Rows are points. Two turns around zero, p and q, are shown by what they do to some points. Write where each new point lands after one turn and then the other. Backwards means that the second turn is done in reverse. Each puzzle has new turns, and all numbers are rounded.
(in the rows, 128 means zero)

Turn p:
[170 108 134] => [132 162 160]
[121 111 183] => [ 83 114 161]
[ 83 118 106] => [149  83 116]
[138 175  89] => [148 153  75]
Turn q:
[ 79 172 161] => [150 159 191]
[147  85  95] => [ 92 103  91]
[145 158 106] => [134 162 106]
[141  97 149] => [135  89 124]
Where do these land?
q, then p: [ 83 101 159] => [ 91 106 171]
q, then p: [150 162 119] => [137 157  99]
q, then p: [167 170 154] => [140 189 122]
q, then p: [ 82 108  99] => [102  77 119]
p, then q: [158  98 108] => [174 129 117]

Turn p:
[142 106 140 106] => [117 118 121  96]
[106 105 124 133] => [100 117 135 138]
[144 110 138 145] => [135 102 141 120]
[155 103 128 123] => [131 100 118 106]
[125 117  94 137] => [122 110 108 153]
[129 130 134 139] => [134 125 139 131]
[ 96 225 136 113] => [158 224 132 153]
Turn q:
[119 142 143 140] => [138 143 126 146]
[ 91 148  75  79] => [120 153 185  73]
[148 154 123 126] => [144 141 110 110]
[113 147 152 161] => [136 155 118 165]
[137  65 119 141] => [ 82  83 122 139]
[145 112 131 132] => [122 110 114 129]
[142 127 153 117] => [152 110 122 134]
Where do these land?
p, then q backwards: [129  95 120 124] => [142  99 118 128]
q, then p: [159 113  80 154] => [ 85 152  97 156]
p, then q: [ 99 125 166 135] => [162 133 144 158]
q, then p: [159 149 128 124] => [137 125  92 124]
p, then q: [ 94 157 146 104] => [160 171 135 128]

Turn p:
[114  91  81 173 187 161] => [151  59 116 183 120 171]
[137 153 121  76 108  76] => [103 183 107  87 151 143]
[175 121  88 172 117 153] => [132 123  85 187 100 109]
[ 86 112 163  79  86 130] => [109 114 145  51 134 102]
[134 106 163 157 124 124] => [137 116 148 145 150  93]
[117 177 155 160 116 112] => [101 161 176 148 120 118]
[133 136 125  79 157 140] => [162 139 119  95 120 159]
Turn q:
[ 95  64  94 118 119 138] => [ 92  74 136 171 145 144]
[ 45 119 167 159 186 145] => [145 177 178 210 135 161]
[167 109  92 124 114  83] => [121  88 122  95 161  89]
[125 176 176 183  97 127] => [196 149 157  98  92 149]
[160 142  99  90 125 165] => [102 126  66 119 111 123]
[135 157 112  98  82 104] => [114 106 130  94  87  93]
[144 129 111 124 158 135] => [126 139 101 138 148 117]
[152 128 173 128 143 127] => [128 164 134 100 144 149]
Where do these land?
p, then q: [115 113 164 156  93 143] => [120 128 184 113 149 118]
q, then p: [ 82 169 114 122 134 106] => [ 92 158 143 146 154  94]
q, then p: [143 103  74 111 180 158] => [106  95 118 181 131 184]
q, then p backwards: [148  81 117 157 135  96] => [109  80 154 130 149  99]
q, then p: [117  82 156 111 144 156] => [138  92 165 133  90 141]
q, then p: [162 176 143 164 132  74] => [155 202 109 108 157 133]
p, then q: [ 82 122 143  59  94 160] => [ 38 119 136 110 102 121]
p, then q: [174 179 113 145 112 131] => [181 117 130 115  85 105]

Turn p:
[137  90  79 189 115 102 150 146] => [109 155 129 127  79  89 193 118]
[137  82 136 171  88 131 132 155] => [111 108 143 106 107 133 195 121]
[176 114 144 118 125 136 105 117] => [139 106 180 130 133 128 121 112]
[118 113 120 114 148 114 166 152] => [107 169 114 119 146 128 137 109]
[ 91 149 158 134 130 105 116  77] => [113  96  95 162 105 149  90 129]
[ 82 187 131  93 141 106 103 132] => [111 125  89 136 154 122  71 176]
[160 160 160 103 151 148 115 123] => [149 128 163 143 156 155  93 140]
[107 160 140 119 165 158 117 116] => [159 129 107 159 155 145 105 145]
[137 101 135 113 131 148  93 104] => [149  88 141 137 143 117 123 103]
[135 124  78 128  87 134 184 158] => [135 176 119  63 102 115 155 126]
Turn q:
[147 153 114 133 116 146 128 121] => [152 122 118 124 135 123 150 106]
[126 108 136 200 139 129 144 133] => [155 119 151 153 144 186 110 139]
[114 117  31 125 149 139 126 128] => [139  98 123 117 148 119 195 192]
[153 106 151 117 146 126 143 139] => [ 98 100 130 134 126 135 107 114]
[118 172 152  96 138 145 154 147] => [133 119 165 102 115  87 116  97]
[129 107 142 110 141 138 138  92] => [ 90 132 134 116 114 148 143 115]
[121 178 153 162 108  93  38 124] => [180 194  70  98 145 129  80 129]
[125  93 136 117 127 159 130 130] => [113 111 128 136  88 142 135 131]
[119 118 136  91  87  75 151 138] => [ 90 158 132 173 137  81 117 129]
Where do these land?
q, then p: [121 100 149 115 169 130 126 173] => [105  78 125 113 160 108 152 127]
q, then p backwards: [122 112 148 144 110 190 109 121] => [132 131 133 165 101 146 161  84]
p, then q: [129 115 111 146 154 172 194 153] => [147 106 156 104 160 109 166  70]
p, then q: [136 166 110  87 118 115 111 119] => [125 136  83 111 124 108  96 147]
p, then q: [136 137 131 119 115 111 160 173] => [133 133 157  99 111  87 124 123]
p, then q: [156 168 172 102 124  71 114  97] => [156 166  98 113  68 147  91 154]
p, then q: [110  88 127 139 112 122 112  68] => [105 155 105 168 129 164 165 140]
q, then p backwards: [147 112 104 143 135 104  85 146] => [ 76 160 131 118 132 142 115 134]
p, then q: [ 93 154 100 156 114 137 140 101] => [153 117 100 165 143 103 156 134]

Turn p:
[120 171 148  56 125 178 174  91 134] => [115 126 149  31 168 118 137 164 150]
[165  83  80 200 119 120 106 146  96] => [149 147  95 173  54 165 127  88 107]
[128  64 120 164 118 135  70 155 114] => [122 113 128 173  61 114 110 101  86]
[ 68 121 159 124 103 100 169  88 137] => [146 115 120 137 148 101 156 211 134]
[121 143  81  98 171 141 115 130 153] => [145 101 156 106 164 157 127  93 104]
[163 174 133 103  94 121 104 131 140] => [115 159 169 120 135 113 142 101 171]
[ 73 155 165 146  95 114 163  80 131] => [125 151 122 134 152 110 171 211 129]
[141 158 153 119 177 150 126 116 142] => [114 148 122  99 177 120 106 113 110]
[139 153 133  95 150 161 165 154 184] => [122 125 162  91 172 156  74 139 146]
[175  79 117 131 139  93 106 141 112] => [159 116 100 153  95 111 107  78 140]
[115 108 120 171 118  96 110 177  67] => [ 94 106  85 189  84 144 149 110 131]
Turn q:
[125  98  85 125 138 197 127 122  97] => [131 176 148  82 111 121 124 100  76]
[ 96 163 148 104  97 145 137 135  88] => [159 132  84 156 129 105 107  93 109]
[ 63  60  86 127 143 185  81 128 145] => [159 162 146  63 157 190 123 136  56]
[113  90 116  84 135 142 129 161 100] => [122 172 106 109 137 123  85 145 100]
[168 183 169 156  90  93 151 166 146] => [125  73 147 200 132  81 121 137 162]
[104 148  90 131 127 117 108 149  99] => [120 120 120 107 166 123 101  91 124]
[143 173 138 104 135 146  96 143 119] => [154 144 119 131 161  84 142 118 143]
[154 159 128 111  99  93 151 113 158] => [ 94  94 106 163 127 109 161 140 137]
[144 124 161 165 173  78 174  97 177] => [ 97 117 154 168  95 181 157 151 192]
[170  81 159 173 144  83 126  68 152] => [119  90 150 102  66 164 158 171 181]
Where do these land?
p, then q: [117 160  93 123 132 124 105 105 128] => [122 156 122 152  87 127 134 115 142]
p, then q backwards: [130 194 100 119  87 122 113 139  84] => [151 155 100 140 179 120 145  73 160]
q, then p backwards: [151 147  75 156  75 105 115 111 155] => [ 70 129 120  74 146 138  96 144  97]
p, then q: [146 119 144 126 107 136  55 138 154] => [163  76  97 137 105 141 128 123 168]
q, then p: [137  56 102 144 118 157 156 188 116] => [ 46 116 130 149 119  76 161 106 127]
p, then q: [ 43 127 175 106 138 132 147 104 113] => [ 91 160 128 129 152 154  43 143 136]
p, then q backwards: [165 102 104 167 177 165 111 129 142] => [ 66 105 113 130 116 165 147 135  85]
p, then q: [100 155 110 171 148 123 146  77 119] => [ 96 170 148 144 122  95 110  81 132]
p, then q: [167 110 158  88  71 111 172 111  90] => [ 77  93 117 160 173 126 155 183  99]
q, then p: [119 108 179 163 174  89 108 191 177] => [ 80 151 150 153 145 125  33 106  96]
p, then q: [138 144 135  96 150 178 149 117 162] => [154 173  91 118 156 111 133 150 147]
q, then p: [123 114 161  77 160  94 160 126  97] => [126 139 193 150 134 176 151 114 117]
